Each row of a before or after table is a point. One or more steps were done to the points. Then noise was added and the rows were shuffled. The steps act on how far a point lies along the listed directions, d1 being the first. Write out the steps. A step turns or swaps two directions, mirrors them in a line or flattens them onto one, adds a multiple of one to another, or multiplies one. Angles are multiples of 10 degrees, from the lower direction toward the higher: turns from -170 to 170, lines from 10 to 170 but not 90. Use the fewest steps. Two steps may share a direction if one is a turn and the other turns, adds or multiplies; they go together, in the order done. Otherwise the lowest direction goes first.

Directions:
(1): [-24  58  22]
(2): [-59 -14 -27]
(3): [ 19  29 -57]
Before (11 x 3)
[[ 48  -7  18]
 [ 28  12  -4]
 [ 11  35   4]
 [ 18  49 -28]
 [ 39 -17  -6]
 [  3  12 -53]
 [-24  17   0]
 [ -5 -24   5]
 [ -8   1 -18]
 [ 30  -4 -17]
 [ 20  60 -10]]
After (11 x 3)
[[ 33   1   9]
 [ -3 -26 -14]
 [ 11  26  16]
 [-18  13  -7]
 [  0 -36 -18]
 [ 17 -17  -3]
 [ 26  -3  12]
 [ -9   7   5]
 [ 50   0  16]
 [ 15 -48 -15]
 [-11  -4 -12]]
Steps: turn d1 and d2 by -70 degrees; multiply d3 by 0

Directions:
(1): [-19  48  14  34 -35  19  -2   5]
(2): [  0 -14  37 -23  -1  54  -8 -22]
(3): [ 16   7  44   2   0 -39 -41 -12]
(4): [-13  24  -9 -60 -22  -6 -15  23]
(5): [ -1 -17  39   4   1  -3  23  57]
Before (12 x 8)
[[ 13 -31  -7  13  25  -6  47  37]
 [ 18  21  24  18 -10 -27 -12 -12]
 [-21  -9 -50   3 -15  16  21   4]
 [-19  21 -42 -27  -6  55  20  18]
 [-10  39  41  47 -26 -27  -8  41]
 [ 18  20  30  41  -3 -55  -1   8]
 [  0  57  32 -43 -48  11 -14  -1]
 [ -7 -13 -23   5  38  25  45  11]
 [ -5   0   7  37  12   2  19  -9]
 [ -6 -32 -27 -28   3   6  15 -25]
 [  4   2 -39 -48  -9  18 -16 -48]
 [-11  55  56 -20 -40  18 -45 -36]]
After (12 x 8)
[[ 15   9  29 -21 -13 -20  -6  15]
 [  4 -29  12  28   1  17  47  36]
 [-14 -22 -36  20  -5  25  23  -9]
 [  5 -12 -36  45  27  38  27 -15]
 [  3  24 -38 -16  -2   6 -10 -43]
 [ 34 -11  47  37   8 -21  15  -8]
 [  9 -11  58  12   5 -26   5  26]
 [-14 -18 -12   9 -10  10  29  -1]
 [-14  19 -16 -31  -3   4   2  -2]
 [ 12  24  26 -34 -13 -30 -21   2]
 [  7  14  16 -13  -3 -25 -42 -17]
 [-15  21 -45  -9  20  26  16 -25]]
Steps: multiply d1 by 0; multiply d2 by 0; turn d3 and d4 by 160 degrees; turn d3 and d5 by -150 degrees

Directions:
(1): [ 24 -27 -32  -1  60  25  11 -11  -2   4  15]
(2): [ 12 -18  48   8  32 -34 -21  23 -25  19   4]
(3): [ 12  12  -8 -19   7 -39  16   2  56  35   9]
(4): [ 15  30  -5 -49  18  -3 -28  25   3 -41  -3]
(5): [-18  22   9   0  10  43 -46  -2  17  42  -1]
Before (9 x 11)
[[ -7  -3   7   1  -6   7 -13  -8  -7   5 -10]
 [ -1   6 -18  -6 -10  -7  17  -5  26  11   4]
 [  6  11 -18 -15   6  32 -13  -5   0 -16  -1]
 [  5   1  -8  -7  -7  -3   5   0  -1 -16  -1]
 [  1 -15  -6   9  15  26  -2  -7 -19  -7   2]
 [ -1  -5 -30  -1  11  27  12 -11  -8 -16  -1]
 [  5  -2  -4  10  -6  -4  24   1 -27 -27  -2]
 [  0 -16   2   9  -2  -2   0  -1  -6  -2  -1]
 [  8   5  -2 -21  21  -1 -14   7  -2 -11   6]]
After (9 x 11)
[[-14   1   2  14  -8  20  -8  -7   5  26   1]
 [  3  -8 -11  -3  -3   5   0  -2   0 -15  -2]
 [ 20 -45 -35  17  59  20  33 -20 -15  10  16]
 [  0  -1   0  15  -4   6  14   1 -33 -24  -5]
 [ -2  -8  10  11  -6   0  -3  -1 -14   0  -2]
 [ 15 -19   1  -6  45  -3  -7   3  -9   6  13]
 [ -2   3   3 -10 -20 -21   3  -4   7  -4 -11]
 [ 28 -33 -36  -4  52  11  30 -13  -3 -10  16]
 [ 24 -33  -5  13  39  -8  20  -9  -4  20  14]]
Steps: multiply d1 by 3; swap d2 and d4; swap d3 and d5

Directions:
(1): [-12 -33 -32  -8  -8  27 -28 -52  11  16  18   5 -17  15]
(2): [-12 -14 -17 -35  29 -12   2  -4   0  17 -23 -52   4 -38]
(3): [ 11 -23 -12 -39 -32 -31  48   5   3  17   6  25 -14   2]
(4): [ 35   3  15  16  19 -12  -1  -7  13  34  57  -2   2 -31]
(5): [-12  34  18   1   4 -15  -8  -7  20  60 -29   4 -13  30]
(6): [ 11 -23  46   7 -32  35   4   3 -14  13 -16 -19 -36 -20]
Before (9 x 14)
[[ 13  19   6   9   3 -17  15  23  -2 -24 -19   0  19  14]
 [-24  -3 -10   1 -24   3  -7  -7 -10 -39  -8  26  13  36]
 [-11   1 -26 -11   5  11 -11  -1 -16 -43 -21  13   4   8]
 [  6   2  36  -8   4 -20  25   9  -3  19 -12 -11   3 -22]
 [-15  13  -1 -12  25  -3 -10  11 -14  -6 -34 -31  -5  -1]
 [-10 -18  16  27 -11  51 -29 -17 -12  -3  -4 -23 -10  -9]
 [  4 -11   5  16   3  13 -26 -30  17  14  37  16  -9  -8]
 [ 20   9 -16  -3  -1 -20  22  29  -4 -29  13   6  36 -18]
 [  5   2  22  34  18  45 -60 -22   5   2  15 -15 -11 -10]]
After (9 x 14)
[[  2  15 -29   3  22 -14  -7 -23  17   8   5   0  19  22]
 [ -6  11  28   1   7   2  12  28 -12   5 -36 -44   6 -29]
 [ -5 -25  22   7  -7  29  -8   2  -9 -30  -9 -16  -8 -31]
 [  3 -10  17  -9  28  14 -14  20 -15 -18 -26 -51   4 -54]
 [ 10   5  -3  -8  11 -35  24   2   0 -18  18  21  26  -3]
 [-14   4 -45  -6 -14   5 -12 -13   8 -15 -14  22  18  36]
 [-17  16  -2 -11   8   6 -20 -20   7  27 -36   3 -17  15]
 [-20  16  25  13  -2   8 -35 -23   5  27 -13  -4  -6  26]
 [  0   3 -14 -33  20 -29   8  -1   7  32   5  -8 -10  -4]]
Steps: turn d1 and d6 by 90 degrees; turn d2 and d3 by 70 degrees; turn d4 and d5 by -100 degrees
